Every row gives one point. Two turns around zero, p and q, are shown by what they do to some points. Where does a point land after both, in the order given? Backwards means that the second turn is done in reverse. Each puzzle has new turns, and all numbers are rounded.

Turn p:
[15.8  1.9  1.7] -> [13.2 -1.7  8.8]
[ -1.2   0.7 -12.0] -> [  4.6   0.6 -11.1]
[-29.9 -35.6  17.1] -> [-41.3 -27.3  -1.2]
[  7.9   8.9 -12.6] -> [14.5  6.5 -6.9]
[ 7.3 24.1  5.8] -> [ 8.9 21.9 10.4]
Turn q:
[ 24.1  28.6 -12.2] -> [ 2.3 11.6 37.5]
[  0.2  14.6 -14.4] -> [-0.6 17.6 10.6]
[-17.8 -12.2  15.8] -> [-11.1 -10.5 -22.0]
[ 3.1  2.1 -2.1] -> [1.6 1.3 3.8]
[-0.6  2.0 22.2] -> [-14.4 -17.0   0.1]
[ -9.0 -35.0  -9.3] -> [ 22.2  -2.9 -29.9]
Where do these land?
p, then q: [  8.8  -9.6 -20.1] -> [23.7  1.0  3.4]
p, then q: [ -4.7 -25.4  -0.3] -> [ 12.1  -2.1 -22.7]
q, then p backwards: [-12.2  16.4  -4.0] -> [-14.8  11.6   9.0]
p, then q backwards: [27.1 26.7 13.0] -> [ 23.2  11.4 -30.8]
q, then p backwards: [-12.2  -6.0 -16.6] -> [ -3.5  16.2 -13.6]
q, then p: [-6.8 -2.0 28.1] -> [-17.2 -16.3 -16.7]

Turn p:
[-2.6 26.6 11.1 39.9] -> [ -4.2  46.9 -14.2  -2.9]
[-8.5  5.8 -9.1  0.9] -> [-9.6  2.8  2.2  9.2]
[ -7.0  -6.9   8.4 -25.9] -> [ 13.9 -16.4  18.3   6.3]
[ 25.1  -2.1 -11.8 -16.4] -> [-11.0 -19.3   7.7 -22.1]
[ -7.0 -23.4   1.3   1.4] -> [ 10.8 -14.1 -14.0   9.5]
Turn q:
[-5.9 10.0  8.6 -4.5] -> [  6.1  -1.6  -1.3 -13.7]
[  8.2  -3.8  12.7 -27.1] -> [  1.6  13.2 -26.9  -8.8]
[ -4.6 -23.4   8.6  28.3] -> [21.9 -2.3 13.6 27.8]
[ 18.1   1.9  -7.4 -22.7] -> [-19.5  14.3 -17.1  -5.1]
[-8.7 36.4 -6.4 -4.0] -> [-11.6  -9.3  12.4 -32.9]
[-26.9  -0.6  -7.7  17.3] -> [  7.8 -28.2  14.3   4.7]
[ 19.8 -20.5  -8.4  12.7] -> [-6.4 13.9  5.0 28.0]
Where do these land?
p, then q: [21.3  5.1 -2.0 -4.1] -> [  0.4  -3.3 -20.9  -7.2]
p, then q: [  0.7 -21.3  -8.5  12.8] -> [-17.1 -10.8   1.8  16.6]
q, then p: [ 12.4  -1.8  -2.6 -21.8] -> [-19.6   0.6   7.9  13.9]
p, then q: [  1.2  -5.8 -22.6  11.7] -> [ -4.7 -24.7   1.7   7.0]
p, then q: [ -6.3  31.5  -0.6 -12.4] -> [ 26.0   2.1   4.1 -22.1]
q, then p backwards: [-29.2  -7.7  36.3  13.8] -> [ -0.9 -25.8  39.3 -14.5]
